Rows are points. Two turns around zero, p and q, are shown by what they do to some points. Where does a point land after both, in the order given? Backwards means that the second turn is done in reverse. Each puzzle has new turns, and all numbers are rounded.

Turn p:
[-4 -7 54] => [ -7 -16  52]
[ -7 -25  -7] => [ -2 -24 -11]
[84 16 -3] => [80 29  8]
[-53  34  -7] => [-57  26  -8]
[-20 -17 -37] => [-14 -14 -41]
Turn q:
[37 40 63] => [11 66 50]
[ -6  11 -23] => [  0   1 -26]
[-56 -15 -24] => [-44 -34 -30]
[ 25 -37 -17] => [ 33 -34   5]
Where do these land?
p, then q: [ 34 -49  -4] => [ 47 -32  20]
q, then p: [20  0 31] => [ 4 11 35]
p, then q backwards: [-40  63 -48] => [-40  79  -4]
p, then q: [-15 -14  22] => [-17 -15  20]

Turn p:
[ 21  15 -33 -35  14 -20] => [ -7  -1 -28 -46  -8 -23]
[ 15  40   0  33  70 -79] => [-13  44   8 -18  55 -92]
[-10  -2   1 -35  51   7] => [-24 -37   6 -34  28  -8]
[ 28 -16  19 -11   0   4] => [ 27 -22  10  -4 -10  -9]
[-14  28  21 -26 -54   7] => [ -3  24  29 -15 -46  36]
[-49 -58  11   0 -61  18] => [-25 -25   7  63 -53  43]
[  8  -7 -19  73 -19  62] => [ 44  18 -32  53  34  52]
Turn q:
[ -3  44  -3  42 -19 -14] => [  8  56  -3  27 -15  -9]
[  2 -43  20  55 -18 -12] => [ -1 -25  -1  65 -20 -22]
[  1   0  71   4 -23 -20] => [  4  -1  67  27   3 -29]
[ 54  10  29 -14  54 -28] => [ 33  -5   5  -7  75 -31]
[  1 -29 -43 -71 -31  27] => [-11 -42 -13 -76 -40   7]
[-30   8 -58 -33  -6  75] => [  0  -5 -30 -53 -41  76]
[-24  10 -17  17  42 -27] => [-32  21 -26  16  36   8]
Where do these land?
q, then p: [ 30 -40 -25  11  -5 -49] => [-34  10 -35  22 -15 -50]
p, then q: [-24 -33  29 -28   7 -30] => [-38 -19  31  31 -14 -18]
p, then q: [-25 -10  11 -50 -11 -46] => [-49  -1  42   0 -33 -17]
q, then p: [-45  61  51  29 -42  38] => [52 48 67 -1  5 53]
p, then q: [-30  24  16   0 -70  59] => [ 61   4  29   1 -46  58]
p, then q: [ 17  15 -42   7  29  -7] => [-18  11 -36 -31  23  -2]
p, then q: [ 82   3 -18  16  39  33] => [ 38 -30 -54 -38  46 -34]
q, then p: [ -5 -19 -22  15  53   3] => [-13 -19 -41   8  40   7]

Turn p:
[-33 -50  63  26  -8  10  24  15 -30] => [-20 -35  35 -15  -3  47  38 -12 -57]
[-15  24 -17  38  14  -7 -27  19  18] => [-12   3  26  41  23  -6 -29  13  12]
[-20 -19 -15  35 -18 -18 -15 -73  -4] => [  8 -17   6  26  -3 -21  -7 -83  -3]
[  2  22  40  -8 -31 -12 -12  25  33] => [ -8  22  50  -9 -21  -2  21  22  24]
[-11 -12 -28 -88  13  21  25  24  97] => [-49  16 -35 -70  43 -17  27  29  88]
[-19   4  -7 -32  11 -21   3   6  -2] => [-23   5  -7 -28  -4 -14 -21   5  -1]
[ 25  15 -25  -4  18  30 -33  -5 -41] => [ 49  -4 -27  10  -2  20 -42  10   0]
[ 85  10  46 -11  46   4  18  38 -42] => [ 65   3 -12 -19  -4  -6  22  82 -56]
[-31  19 -22  21 -37  -1  34 -76   1] => [-13  40 -19  25  -7  -6  11 -87  -2]
[ 17 -14 -34  24  -8  -5 -16  27 -30] => [  3 -33 -18  39 -21   7 -18  20  -5]
Turn q:
[-36 -26  27  21  31  -2  31  29  54] => [ -2 -47  10  41  21 -10  57   4  31]
[ 49 -10  24  39  25 -16  36 -10 -24] => [ 51  -3 -14  40  12  15   0  23 -46]
[ 54  16 -21  18 -16 -46 -27 -15 -13] => [ 15  42 -26  29  -1  -3 -61  -6 -11]
[-55  13 -14   8  34   8  17  33   7] => [-46  -7  -4   2  27  15  52  10  13]
[ 37  33  15  -5   9  -9   7 -29 -20] => [ 22  34  23  10   0   7 -17   0 -40]
[-60 -49  33   8  49  -6 -19  23 -11] => [-36 -66 -15  -3  44 -36  32   1 -19]
[ 18  26  -6 -26 -37  41 -39  17  10] => [ -5  15  32 -42 -11   4 -41  17  39]
[-83   1 -13 -22 -84  43 -17  30  -1] => [-69 -19  -1 -63 -69 -15  15  23  52]
[-53  16   4 -37 -50   8 -29 -17  16] => [-49   1  29 -31 -48 -30  -4 -22  23]
[ 57  -6 -31  20  19   7   9 -51  -3] => [ 46   9 -10  14   3  51 -30 -34 -24]
[ 72 -13 -17 -25  20 -29  31 -12 -15] => [ 73  43 -22   3  20   0  -4 -18 -20]
Where do these land?
q, then p backwards: [ -3  38 -24 -10  26  19  37  44 -43] => [  5  21  33 -22  18  41  53  35  15]
p, then q: [-28 -50  45  31 -20  43 -30 -44 -28] => [ 60 -54  30 -30 -26  22 -12 -21 -47]
p, then q backwards: [  9 -31  -4 -32  19 -29 -10 -31  13] => [-10 -47  10 -39  -6  -1 -23   5  -3]
q, then p: [ 10  22 -19 -13  -9 -21   8 -22  32] => [ 19  35  19  20   4  -9  10 -25   8]
q, then p: [ 22  22  39  14 -36  11   3 -24 -63] => [ 13  -9  10   2 -71  39 -25  32 -11]
q, then p: [  9   1 -39  20  29  32  54  51  23] => [ -6  20 -40  10  61  21  43  38  17]
q, then p backwards: [ 19  29 -42 -52   2 -13  -9  -3  42] => [-24  45   3 -15 -18  19 -11 -48  41]
p, then q: [ 37   3 -23  17  52 -15 -18 -42  23] => [ 22  20 -26  47  48  -9 -24 -27 -17]
q, then p: [-24  46 -49 -26 -22 -56 -32 -23  -4] => [-16  61  24  14  -6  -9 -55 -53  15]
q, then p: [-68 -38  41  10 -23 -10  31  53  26] => [-89 -29  -9  10  -5 -28  55   6 -12]
q, then p: [ 21 -43  23  34 -46   3 -39  -9 -35] => [  4 -67   2  10 -49   0 -30  10  32]
p, then q: [-5  1 52  7 28 36  4 51 14] => [ 14 -16  28 -28  42   0  39  49  -2]
